Every row gives one point. Each copy is the shape, with its points in the same order, turned, moved and blurred by noise. Is it also mirrored, or only turned?

Shape, 7 rows:
[[ 2.1 -0.8]
 [ 7.0  4.6]
 [-2.7 -3.1]
 [-1.4  5.2]
 [-1.9  3.8]
 [ 0.6 -3.0]
 [ 0.0  2.4]]
Copy 1:
[[ 0.6  1.2]
 [-1.2  8.5]
 [-0.7 -4.2]
 [-6.4  2.0]
 [-5.7  0.6]
 [ 1.2 -1.6]
 [-3.5  1.5]]
Copy 1 is: only turned
Copy 2:
[[-1.1 -2.6]
 [-8.3 -2.9]
 [ 3.8 -1.0]
 [-2.7  4.0]
 [-1.3  3.2]
 [ 2.1 -2.8]
 [-1.3  0.9]]
Copy 2 is: mirrored
Copy 3 (7 x 2):
[[ 2.9 -2.2]
 [ 9.5  0.5]
 [-2.4 -2.5]
 [ 1.5  3.9]
 [ 1.2  3.1]
 [ 1.1 -4.2]
 [ 2.3  0.9]]
Copy 3 is: only turned
Copy 4, 7 rows:
[[-2.8 -1.5]
 [-6.7  4.2]
 [ 1.4 -4.4]
 [ 1.6  3.5]
 [ 1.9  2.0]
 [-1.8 -4.2]
 [-0.2  1.1]]
Copy 4 is: mirrored

Shape:
[[ 2.1  0.9  4.2]
 [ 3.9 -1.3  2.5]
 [ 4.5 -0.1 -1.2]
 [-0.6  0.1 -2.4]
 [ 1.2  7.0 -2.0]
 [ 3.7 -1.7  7.0]
 [-4.8 -1.0 -1.8]]
Copy 1, 7 rows:
[[ 3.6 -2.5  3.8]
 [ 2.0 -4.1  3.2]
 [-1.7 -3.7  3.2]
 [-0.4 -0.7 -1.4]
 [-2.9  3.8  2.7]
 [ 6.1 -4.2  5.4]
 [ 1.5  0.3 -5.7]]
Copy 1 is: mirrored
Copy 2 (7 x 3):
[[ 4.2  3.0  1.8]
 [ 3.8  0.3  3.2]
 [ 3.2 -2.3  0.2]
 [-0.9 -0.7 -1.6]
 [ 3.4  0.9 -6.8]
 [ 5.2  4.3  5.1]
 [-5.0  0.4 -1.5]]
Copy 2 is: only turned
Copy 3 (7 x 3):
[[-0.7 -1.2  5.1]
 [ 0.4  1.6  3.9]
 [-2.1  3.4  1.5]
 [-2.1 -0.9 -1.9]
 [-8.6 -1.3  1.3]
 [ 2.6 -0.3  7.6]
 [-0.5 -4.3 -3.8]]
Copy 3 is: only turned
Copy 4 (7 x 3):
[[ 0.7  3.7  3.2]
 [-0.6  5.1  0.5]
 [ 2.1  5.1 -2.3]
 [ 2.5 -0.1 -2.4]
 [ 8.7  1.8  0.6]
 [-2.8  5.6  4.4]
 [ 1.1 -4.1 -1.9]]
Copy 4 is: mirrored

Shape:
[[ -0.7   0.3  -2.5  -2.9]
 [  1.8   0.3  -1.9   2.2]
 [ -3.5  -0.2   0.6   4.0]
 [  1.6  -2.9   0.4   0.5]
 [  0.9   2.2   1.5 -14.6]
 [  0.5  -0.3  -0.1   4.7]
 [  1.5   2.1   0.7   4.5]
 [  0.5   0.6   2.1   2.8]
 [ -0.6   2.2  -1.5   3.1]]
Copy 1, 9 rows:
[[  1.4  -1.6  -0.6  -3.7]
 [  0.7  -1.7  -1.8   2.3]
 [ -4.1   1.3  -0.1   1.9]
 [  1.8  -0.8   2.6   1.6]
 [  8.8   3.7  -0.3 -12.7]
 [ -1.2  -0.6  -0.2   4.7]
 [ -0.5   0.5  -2.8   4.5]
 [  0.0   1.8  -0.9   2.8]
 [ -1.8   0.1  -2.9   1.7]]
Copy 1 is: only turned
Copy 2:
[[ 2.0  0.0 -0.6 -1.8]
 [ 0.9 -2.8 -5.7  0.3]
 [-4.2 -4.3 -3.1 -1.8]
 [ 1.1 -4.1 -1.9  2.9]
 [ 5.2  8.2  7.4  3.5]
 [-1.2 -4.5 -6.2  1.2]
 [-2.7 -2.3 -6.1  1.9]
 [-2.9 -2.7 -3.8  1.1]
 [-0.6 -2.3 -5.4 -1.1]]
Copy 2 is: only turned
